Rows are points. Any point is a mix of the corners, with weights that add up to 1. It lies inside the corners' shape when no weight is negative. Say inside or outside, and name the corners with a negative weight.

Corners:
(1): [-26  60  24]
(2): [-13 -18  59]
(3): [  1 -40 -16]
(4): [ 31 -29 -17]
Points:
[-26  40  29] => outside (4)
[ 15 -14  -7] => inside
[ 15 -33  10] => outside (1)
[  5 -48   2] => outside (1)

Corners:
(1): [-42  27 -37 -43]
(2): [-31 -25   0 -60]
(3): [30 17 14 10]
(4): [ -8  10  24 -14]
(5): [10 -5 16 25]
Points:
[-35  12 -20 -35] => outside (3)
[12 14 13 -2] => inside
[-2 14  9 -1] => outside (2)
[-1  3 14  2] => inside
[-23  -9   1 -30] => outside (3)
[ 1 12 14 -9] => inside
[12 22 15  6] => outside (2)

Corners:
(1): [-38  -5  27 -10  11   4]
(2): [  8  17  -4  22 -11  37]
(3): [ 15 -60 -14  11  20 -27]
(4): [  2  12 -23   4  28 -40]
(5): [-17  12 -16  17 -44 -31]
(6): [ -8  12  22  25 -25  -2]
(7): [ 10  11  13 -14 -24   1]
Points:
[  2 -13  19   9  -6  27] => outside (4, 5)
[-13   3   9  16 -11  -8] => outside (7)
[ -5   0   8  -7 -21   5] => outside (4, 6)
[-11  18  17   6  -5  12] => outside (3, 5)
[ 20  15  -4  26 -45  34] => outside (1, 4)
[-12 -15  14   1 -16  -9] => outside (2, 4)
[-15  17   5   7 -21  -2] => outside (3)
[-5 -5  0  1  4 -1] => outside (6)
[-12   6   1   8 -13  -4] => inside

Corners:
(1): [-37 -25 -12 -28 -42  17 -13  -9   9]
(2): [-19 -42  60  13   3   0  37 -19  30]
(3): [ 25 -36   0  21 -10   5  -3  30   1]
(4): [ 2 -2 19 -6 25 44 -7 32 18]
(5): [ -9   4  42   7 -22   9 -48   6 -20]
(6): [ -3  43 -15  45   9  51   7 -15  23]
(7): [ 32   9  20  -5  -6  26  21  -1 -12]
(8): [-12  27  15  13 -16 -15  23 -28 -18]
(9): [-37 -28  33  39  30  22  19 -39 -27]
(10): [ 27  26  26   1   3 -21   1 -26  29]
Points:
[ -4 -11  22  12   7  26   4  -1  12] => outside (8)
[13  8  2  2 -5 12 16 -9  1] => outside (2, 5)
[ 36  32 -22   1  -8  25  12   9  25] => outside (2, 5, 9)
[-11  -3  18  19  12   7  17 -19  15] => outside (5, 7)
[ -3  -1  11   2 -12  15 -10  11  19] => outside (7, 9)
[ 2  2 17  8 -1 25  9  5 11] => outside (9, 10)

Corners:
(1): [  9 -30 -14  31  -7 -19 -28  27   0 -14 -13]
(2): [ 33 -18  -4   3   5  -3  13 -24  25  12 -32]
(3): [  4  11 -26  35 -19  36   1 -18 -21  22   2]
(4): [ -4  53 -14 -14   5 -28  21 -20 -12 -28  28]
(5): [-14 -16   0  -9  36 -46  10  24 -37  14  -8]
(6): [ 18   6 -28   1 -12  44 -57   4 -16 -18 -14]
(7): [ 30 -15  27   9  -6  10 -39 -25   0   0  -5]
(8): [ 29  56 -20  -7 -36   6  39  -8 -26  25  51]
(9): [ 30  60  20 -31  44 -13  -4  -7  14  17   2]
(10): [ 27 -22  11  54  21  24  43  22 -14 -41  -4]
(11): [ 25 -13 -20  31  38  18  15 -16  -6 -26  23]
(12): [-33  -8  19   3 -10  24 -17   9  16 -27  50]
Points:
[-2 16  0 -5  1 -3  3  6  3  4  5] => outside (7, 11)
[  5  38 -29  -5  -6  11  -6   9 -24  -3  29] => outside (2, 7, 10)
[-18 -28  -7  37   2 -14  18  14 -32 -15  28] => outside (2, 6, 9)
[18 -8  0  9  5  5 -3  7 -7 -2  1] => outside (3, 4)
[ 11   8  -1   8  11   7  13  -3 -10  -7  15] => outside (1)
[ 11  11  -8   8   6  12  -8  -3  -9 -14  14] => outside (2)
[  7   8  -4   7   6  -2  -3   6 -16  -6  14] => outside (2)
[ 18  28 -11   4 -16   8  15  -7 -15  10  26] => inside

Corners:
(1): [ 12 -34   3  -3  11  16  10 -10  42 -19  27 -11]
(2): [-22  17   1  -9 -37  -9   5 -38 -30 -34  -5  37]
(3): [ -9   1 -19 -21  11 -46   5  60 -22   6  -1 -36]
(4): [-32   0 -43   2  26  -6  -7 -23 -17  22   1 -20]
(5): [ -9   8 -11  -8  -8 -12 -43   6 -22  -6  -7 -12]
(6): [  1  23 -34  35   6  21  -9  -1  24  11  28 -17]
(7): [ 21  16  27 -18  -5  33 -26   3  34 -17 -28 -22]
(8): [-10  19 -12   5 -17   7 -23 -31  12  30  12  28]
(9): [  7  23   0  33 -13 -15 -10 -21  -7  14   3  25]
(10): [ -3  21   0  29  22   1 -30  50  31 -25 -50 -23]
(11): [  6  -2 -15 -24 -13 -29  -2 -23  33 -36  28  -9]
(12): [ 13  12 -15  -9  31   3  -3   0 -15  24  18   1]
(13): [  5  -7 -24 -14 -20   7  15  47  -6 -15 -29  -8]
Points:
[ -2  -1  -6   1  -6   2  -7  -4  14 -11   2  -3] => outside (12)
[ -6   5 -19 -11   1  -2  -8  -6  -3   6   9  -9] => outside (9, 10)
[ -8  -1 -14   0 -10 -15  12  -9 -28  -4  13  11] => outside (7, 8, 10, 11)
[ -4   6 -11  -6   2  -3  -8  11   3  -6  -4  -9] => outside (9)
[ -5   9 -12  -3  10  -5  -6  -2  15  -9   3 -12] => outside (5, 9, 13)
[ -7   8  -9   3  -9   5 -10  -1   2  -3 -10  -1] => outside (11, 12)
[ -6  12 -11  14   3  -2 -23 -13   9  -3   5   4] => outside (3, 7, 13)
[-12  -1 -18 -11   9 -42  -7  14 -20  -8   7 -14] => outside (6, 7, 8, 13)

Corners:
(1): [  3 -31  21 -22   2 -22  -8  25 -18  -9   4  55   9  27 -34 -36 -13  -7]
(2): [  6  20 -26  29   1  -5  -4 -18 -38  30   7  27   0  33  14   5  -6   5]
(3): [ 25 -11  -8  17  15  -4 -43  23   2 -43 -12  39 -19  20  17  21 -17  25]
(4): [  4  -2  18  25   2 -22  -9  41  -5 -52 -25   6   8   5  25 -14   5  -8]
(5): [  4  37   1 -25   0 -31   8  -5   9 -14  28 -15 -20  17  16  -3  -5   3]
(6): [-10   4  14 -60 -13 -21   8  37 -25  20 -24 -21  -1   6  -9 -10 -13  -3]
(7): [-20  20 -25   3   5 -25   9  -3   7  46 -16   8 -38 -24 -12 -17  11  35]
(8): [  5   1   1 -12  -8   0  -2  11   3   1  13  20 -18  -2 -16  16  -2   2]
(9): [  2 -23 -15 -11 -12  14   8  10  10  14   6  23  14 -42  12  -8 -20  16]
(10): [ -5 -27  15 -11 -16  11 -11  16  -2   5  21  23  23  22  -2 -18   4  10]
(11): [  4 -14  34 -17  -9   6  39 -33  13 -15  57  20  24  11  -8  17   8   7]
(12): [  1  10   4  -5 -35  19 -12  36  34  17 -60  12  22 -22 -12  19   7  27]
(13): [ -6   1 -19 -19  28 -17   1  -3 -26  25   0 -12 -28   4   5 -24  -9 -16]
(14): [ -5 -20   1  37   7  20  28 -13  17  23 -13  28   8  -7 -39  18 -19  32]
(15): [-34  -1 -19  20   8  -6  12  -8 -23  -9 -10  -6  -1  -4 -23 -11  -4   1]
(16): [-17  38  20  31  20  23   3 -30 -21   7  24   8  33   4 -37  21   1   0]
(17): [  6  35 -10 -12  35 -43   9  26  26   3 -19  12  -6 -21  10  17  -7  -9]
(18): [-19 -25  -2  33 -10  -8 -19 -19 -41  -8   2  24   6  20   4  -9 -32 -13]
(19): [ 20  -4 -10  15   0 -35 -13  38   7 -12 -43  -8  -5  -4  -6  14   2  -2]
Points:
[ -1   8   5   2   4  -6   3   5   0   2  -3  14   2   7 -14   4  -1   8] => outside (9, 18)
[ -3   4  -2   5   9 -12   2  -1 -15  -5   8  10   3  12   1  -3  -9  -2] => outside (7, 8, 12)
[ -3  12  -7  10   3 -18  -3  13  -1   0 -21  10  -1  -2  -5   1  -9  10] => outside (8, 10, 11, 13)
[ -9   2   1  10   5   6  15 -15  -9  16  21  10   5   3 -20  -7   2   8] => outside (3, 6, 12, 17, 18)
[ 0 -4  5 -5  1 -6  0  9 -6 -2  0 13  6  6 -8 -1 -8  0] => outside (7)
[  3  -2  -1  -4   1 -15  -5  12  -6   3  -9  13  -7   9   1  -3  -6   1] => outside (9, 15, 16)

Corners:
(1): [-20   0  31 -21 -16  15   7 -17   3 -21  27   6 -10  18  -3 -28   6 -15
 -14 -25]
(2): [-18 -11  32 -11 -10 -27 -31  -8   9  -9  -3  12   8  42 -33 -15 -19 -10
  38 -44]
(3): [-46  -4  25  29  -3 -20 -16   2 -27   0 -25  11  13   7 -20   3  -2 -16
 -15   4]
(4): [ -9 -15 -31 -20  11 -22   2  44  16 -36  -8 -26   5 -32   7  18 -21 -17
 -13   7]
(5): [ 13   4 -37  12  29  -3 -22  23  30 -12 -30 -14  18  -8  44   5 -10 -22
 -36   2]
(6): [-44  23  21 -22 -26  15  -5   1 -23 -10  -8  36  -4   7 -14 -30 -18   5
  32 -27]
(7): [ 42  -3   3  -7  33 -40  51  14  35  19  31  40 -30  -9  37  -5  18  15
   7  42]
(8): [-13   1 -36  28   3  -4  23  37  26 -15 -31 -16 -18 -14   5   1  -4 -34
  -8   4]
(9): [ -5  22  52 -11   9  32   4   0  25  12   4  22 -34   5  -3   8  -4  -3
  24 -11]
(10): [ 43   7  29 -45  -5  26   3  19  -4  37  26  51  -8  27   6  -1  28   1
  37  37]
(11): [ -6  -2  22 -17  34  41  12   9  -8  24  33  25  -7  25  -1 -15   7  13
  50   4]
(12): [-12  -1  17 -24   3  16  -4  -3  29  14 -12  25  -7   5 -43 -18   4   3
   4  -3]
(13): [-24  -8 -15  19 -23 -27  -6  22  11  15  -5 -19   8   2   7   3 -49 -18
  -6 -16]
(14): [ 26  36   0  -3  -3  -9  22  -2  41  15  31   5 -11  10  17  18  40  27
  17  35]
(15): [ -3 -15 -29  41 -11  14   5  29   5 -41  -8  19  11 -25   8  16 -27 -11
 -22  -6]
(16): [-25  -5   1   8 -24   2 -49 -14  -6 -21  -7  -2 -13 -28   6 -13   4 -14
  19 -17]
(17): [ 42  48  12 -19  18  11  16  -2   3  36  30  32 -26 -20 -33 -11   5  -8
  21  17]
(18): [-37 -21  -4  -3 -14   4  -3 -20 -19   4 -39   2  -4  11   8  18 -10 -13
  -4 -34]
(19): [ 39   0 -12  16  18  -2  13  16  18 -13 -37 -24  -1 -14   6  -4 -12  16
 -13  35]
(20): [ 23  -3 -15  20   9   1  13  33  35 -12 -34 -25  35 -49  19   8  11 -21
 -12 -11]
(21): [ 31   4 -12   9  18  24  21 -15  36 -13 -17  13  31 -31  10   0  -9 -26
   2  60]
Points:
[-5  2 12 -4  9 11  4  5  4  5  6 14 -1  6 -2 -6  0 -3 15  4] => inside
[ -7 -18 -24  14   0   3 -13  24  14 -11 -23  -1  24  -3  15  15  -8 -22
  -2   4] => outside (1, 6, 7, 9, 17, 19)
[ -4   5  -1  -1  -4   1   3   9   8   0  -7  12  -3  -9   7   1   0 -11
  -3   4] => outside (2, 11, 19)
[-12   5  18  -5  -6   6   3   3  -1   3   5  19  -6   3  -3  -1  -1  -9
  20  -5] => outside (5, 12, 19)
[  9   4  -3   3   9   5   2  12  14  -3 -12   8  -1 -12   4   1   0  -5
   7  10] => outside (1, 13)
[ -5   1   6  -8   5  -1  -2   8  10  -3  -9   3  -2   0  -2  -7  -8 -10
   7  -3] => outside (14, 15)
[  2   6   2  -5   4   1   2  17  15  -3  11  12  -2  -7   3  -3   0 -11
   7   4] => outside (18, 19)
[21  7 -8  0 15 -1 15 23 22  4 -2 10  9 -6 -5 -3 -2 -1  5 25] => outside (1, 9, 16, 18)
[-25  -9 -13  -4  -8   4  -1   5  16 -19   4   4   4  -3   9 -10  -8 -10
   5 -22] => outside (3, 9, 10, 17, 19)

Corners:
(1): [-44 -26 -19  20  40 -42  -8  24  10  -2 -24 -39 -26  -7   6 -12  21  -4
   0 -10]
(2): [-38 -36  22 -31  21 -25 -18 -20  21  14  -1  22  -1   3 -10 -30  26  33
  19 -47]
(3): [-32  21  -2 -12  25 -21 -34  15  -7  15  12   7  24 -21  -4   3 -29  33
 -13 -11]
(4): [ 11  19   2 -33  -4  -7 -34  -8  48 -19  15  -2  24  15 -22 -42  30  -3
  26 -52]
(5): [-30  -3  21  18   6   2  18  17  -8  17  -6  -8  13  -1   2 -29 -23  20
  25  -3]
(6): [-26  23 -15  16  18  10  16   3  20 -16  11  -2  10 -11  19 -18 -28  16
 -39 -18]
(7): [ -9  -7  -5  -8  27  -8 -29 -30  23 -28  -9   0  24  37  -9 -24  22   2
  14 -16]
(8): [ 14  13  11  17   7  15  -7  14 -37 -11 -12 -17 -30  30 -11   7 -19  28
  -4 -24]
(9): [ 29  27 -24 -14 -26 -21  26  -1  -9 -15  27 -18   5  15  47  15   9  -3
 -49  16]
(10): [  5  -5 -10 -28   0 -12  -7 -16 -17  12  17   1  20 -13  32   9  -5  10
  18 -40]
(11): [  0 -11   2  13 -22  -7  35 -25  10 -16   1 -22 -10 -14   0 -32  17   2
 -19   9]
(12): [  2   7 -19  26   5 -32  27  25 -41 -34  20 -15 -22   8  12  31 -26  23
 -14  19]
(13): [-60   8  26  11  24  -2  -9  19 -50  -7  44  17  -5 -20  12  15 -21  -9
 -37  13]
(14): [ 27  11  -2 -18 -16  32  20 -27  16 -18   7 -10 -39  19 -13  18 -16 -21
  15   8]
(15): [ 35  20 -33  23 -16  15 -33 -14  10   4  46 -17 -25   9   2 -26 -38  -4
 -46  28]
(16): [ 25  42  13 -28  16  -1 -26 -30   7 -32  16  23  -8  -5  28 -27  20 -19
  24  15]
(17): [  2   7 -22  11   0  -7  -4 -12  -1   0  -1  10  -2  13  15  -5  24  -8
  22  -5]
(18): [ 25  35   4 -31 -35 -24  33 -10 -17  -5  11  26 -16 -20 -13 -28 -37 -13
  20 -33]
(19): [  2  13 -14   1   1 -27  44 -19 -18 -16  29 -25  -8   7  15 -18  31  30
 -30 -16]
(20): [ 24  -8  -7 -45   2 -13  22   4 -33   9  29  21   1 -13  22  35   8  36
 -37  -3]
(21): [-31  -9 -19  -9 -17   9  52  21 -53 -12   6 -12 -35   9  -4  30 -20  26
 -22  -7]
Points:
[  2   5  -6 -14   0  -9  12  -3 -14  -5  16   3  -6  -1   7   2  -3  14
 -13  -8] => inside
[  7  13 -15  -4   2   3   8  -3  -4  -9  10 -12  -6   9  11   6  -9  10
  -4  -6] => outside (2, 11, 13, 18)
[ -2   7  -3  -5  -1  -9  14  -5  -7  -8  11  -2  -8   2   5 -12  -2   8
  -4 -13] => outside (3)
[ -4   2   1  10  -5 -10   7 -12 -11  -5   8  -7  -3   7   0 -10  -7   7
  -3  -3] => outside (1, 4, 6, 16, 20, 21)
[  3  13  -5  -8   2  -8   0  -7  -4 -11  12   2  -4   1  11  -7   2   2
   1  -5] => inside
[-10   4 -10   9  -4 -14  19  10 -22   3  17  -9 -10  -7  11  -2 -12  20
 -32   3] => outside (4, 7, 10, 14, 16)
